Every row gives one point. The points of each table are mixes of a few directions, plus a little noise. How many directions does each table use, and how many do they share? Where both have some left over, give the other angles between the two spaces (their principal angles), to ten degrees, smallest first.

First, 6 rows:
5  -2  7
26  -9  35
-45  16  -60
21  -7  28
32  -11  42
-39  14  -53
Second:
-4  -16  -8
41  10  -1
-57  45  35
20  -39  -25
Directions: first 1, second 2, shared 0; angles 60

First (7 x 8):
8  19  22  28  -16  -29  -20  16
-28  -12  16  21  14  -1  19  -15
-17  -2  33  -19  13  -1  28  -27
14  26  -19  9  -6  10  -17  29
-2  -35  -18  38  -10  -21  -19  2
4  8  -6  -30  7  20  10  -3
21  -6  -28  -48  -1  21  -1  -2
Second:
-10  5  6  -30  16  23  25  -14
-6  1  -5  -22  12  21  17  -9
0  -9  -28  -11  7  22  4  1
-1  11  39  16  -10  -31  -6  -1
1  -2  -7  2  0  1  -4  3
12  6  35  52  -29  -60  -35  16
3  -13  -39  -6  5  23  -3  5
Directions: first 4, second 2, shared 2

First, 10 rows:
17  -10  10  10  5  1  17  18  9  -9  7  -3
-10  3  4  -7  -10  5  2  -5  0  3  -1  0
-16  13  -22  -8  6  -9  -32  -23  -15  11  -10  5
28  -13  9  18  13  -2  19  25  11  -14  9  -4
4  -4  9  2  -4  4  12  8  6  -4  4  -2
21  -12  13  12  4  3  22  22  11  -11  9  -4
28  -7  -13  21  30  -16  -8  14  -2  -9  3  0
-54  22  -5  -35  -34  12  -21  -42  -13  23  -14  5
-10  2  5  -7  -11  6  3  -5  1  3  -1  0
-9  6  -9  -5  1  -3  -14  -12  -7  6  -5  2
Second:
-10  4  -5  -11  23  -21  8  -4  8  7  12  7
-2  -18  -7  10  -15  15  -25  9  8  -25  -11  -23
-3  3  -6  -9  22  -17  11  -11  3  -10  6  -13
3  -1  4  -6  2  20  -6  2  4  10  13  11
14  14  11  -3  -7  27  7  2  -13  16  -11  10
-1  10  1  -7  12  -16  14  -6  -3  7  -2  4
2  17  0  -1  9  8  15  4  -12  18  -3  13
-1  8  2  -18  21  -25  12  -14  4  0  -7  -6
-10  9  -10  4  13  -10  9  9  -6  7  -5  4
4  -19  -9  24  -21  -1  -4  -7  -4  -37  14  -28
3  -27  20  14  -60  20  -41  15  11  6  -7  24
Directions: first 2, second 6, shared 0; angles 60, 70

First:
-21  -8  11  -22  16  -24  5  -8  36  -7  13  -30  -4  18  -14  -4  7  -6  7  7
-1  12  6  22  -2  12  5  -15  -34  6  -10  22  -3  -18  29  -4  -14  3  8  -2
-11  0  6  -7  -14  -1  -16  41  -3  16  2  -4  -16  11  -17  11  26  -9  -6  11
32  -7  -16  23  15  -15  26  -17  11  -8  12  -25  -18  14  13  -13  -10  -2  6  -12
-31  29  16  -49  -18  -9  -29  30  3  7  12  2  0  3  -35  13  16  -13  1  4
-7  17  1  -12  -4  -5  -1  7  -10  1  4  8  8  -7  -4  3  -6  3  -2  -6
-42  -44  16  10  16  -13  9  35  20  19  -13  -17  2  15  -3  10  31  10  -15  32
21  -18  -2  28  -6  39  -12  -29  -10  -4  -21  21  -1  -12  20  -5  -3  -1  6  6
60  19  -39  7  -2  18  13  -44  -12  -30  1  23  32  -25  10  -12  -47  15  -5  -40
Second (8 x 20):
-2  6  -5  11  6  -3  -13  4  0  6  -26  -19  10  8  -9  -4  -24  -6  14  11
-25  -20  24  -13  5  -9  16  22  6  -10  -16  8  1  -18  -16  -8  -12  -3  7  -3
-2  11  6  1  -16  -7  9  18  -9  -30  52  52  7  -11  7  12  49  13  -18  -15
-19  -18  20  -12  4  -7  15  16  5  -7  -12  7  -1  -15  -12  -6  -8  -2  4  -3
26  23  -22  11  -11  9  -11  -19  -9  1  37  11  -1  14  21  12  31  8  -15  -4
16  -12  -12  -9  10  17  -1  -37  8  34  -24  -42  -21  10  10  -6  -25  -7  1  6
-8  32  -3  27  -11  -20  -18  38  -14  -34  20  34  34  4  -11  9  19  6  6  3
14  -21  -8  -15  14  20  4  -42  12  40  -32  -50  -27  8  10  -9  -32  -9  2  5
Directions: first 6, second 3, shared 0; angles 50, 60, 90

First (10 x 32):
9  -3  6  -2  25  6  6  -24  -14  -26  -35  -3  22  -10  0  -22  -4  1  -8  -5  -18  34  1  -2  -8  -1  17  -10  12  19  -6  -13
29  13  -29  13  2  -13  21  10  -22  -6  -30  14  19  9  -13  -44  3  -10  -11  -15  13  19  -4  9  9  2  8  -21  -4  -22  6  24
1  -21  3  -1  -8  -7  -19  -6  15  9  19  -18  -3  -8  6  28  -2  -18  2  3  -27  5  25  23  -12  8  4  25  9  -10  15  -9
-8  -26  23  -13  19  -6  -7  10  3  3  8  -25  -5  -16  27  20  4  18  -3  14  -19  -9  -18  -16  -4  -11  -5  0  2  24  -10  -9
0  -14  3  3  9  -5  -8  -3  -6  -19  -15  6  8  9  1  2  19  13  4  -1  0  -1  -18  -17  10  -20  -10  -9  -2  22  -3  -3
15  -3  -11  14  -22  6  -23  -26  18  -11  5  24  5  23  -24  10  20  -27  17  -11  -10  8  22  25  -10  8  -2  22  9  -13  32  -31
8  28  -1  -1  8  14  25  6  -8  0  -14  21  -3  9  -6  -37  3  13  0  -2  26  -7  -29  -19  0  3  -1  -25  -7  1  -9  -8
-28  45  -17  -2  -29  3  25  27  -6  40  27  -6  -21  -9  -8  -1  -47  -7  -11  -1  42  -19  27  11  15  19  4  3  -17  -41  -17  60
-1  -5  5  -7  8  -7  6  17  -1  11  7  -11  -7  -7  14  1  0  9  -4  7  1  -11  -14  -9  0  -2  -3  -6  -3  2  -7  5
-27  -14  19  -6  -11  9  -26  -12  20  -1  25  -3  -14  3  3  46  4  5  14  9  -7  -19  8  -7  0  -7  -13  22  1  18  1  -17
Second (9 x 32):
-5  16  -19  -1  -1  6  14  -18  -22  -9  -21  -9  12  -18  -9  -23  -35  -11  -20  -13  7  37  31  17  6  15  18  -4  10  -6  -12  39
-10  49  9  -4  18  8  37  47  -21  30  3  10  -9  2  -5  -38  -15  9  -7  10  21  -26  -19  -19  1  10  -5  -11  -32  -27  -9  12
8  -6  -10  3  -19  -9  4  0  17  0  5  7  -9  8  8  11  9  15  7  -3  31  -20  -24  -11  11  -15  -1  -23  2  8  -14  8
14  -24  -5  -2  -11  3  -14  -31  19  -13  1  0  -5  -1  6  11  12  0  5  -6  -1  10  -5  7  -7  2  3  -5  25  19  4  -19
10  12  4  -11  -1  10  21  1  15  18  9  -1  -19  -9  15  -15  -9  11  -2  4  21  -12  -25  -8  -13  12  9  -23  8  1  -14  -13
-15  11  19  10  21  -5  -12  48  -19  7  7  20  8  30  -18  1  32  -2  13  13  -22  -30  -8  -18  7  -14  -33  28  -42  -17  27  -14
-1  -43  -2  1  -19  -21  -24  -32  25  -15  4  -29  8  -17  19  54  -10  -3  3  -2  -16  14  24  17  3  -19  20  6  23  19  -11  9
3  -13  -3  2  -3  0  -12  -14  3  -11  -3  -1  5  1  -2  8  6  -5  2  -4  -9  11  8  7  0  -1  0  6  9  7  6  -4
-4  0  7  1  17  9  -14  -1  -16  -8  -6  4  10  5  -15  -10  10  -15  -1  0  -32  16  17  8  -8  11  -10  26  -3  -3  24  -17
Directions: first 6, second 5, shared 3; angles 30, 80
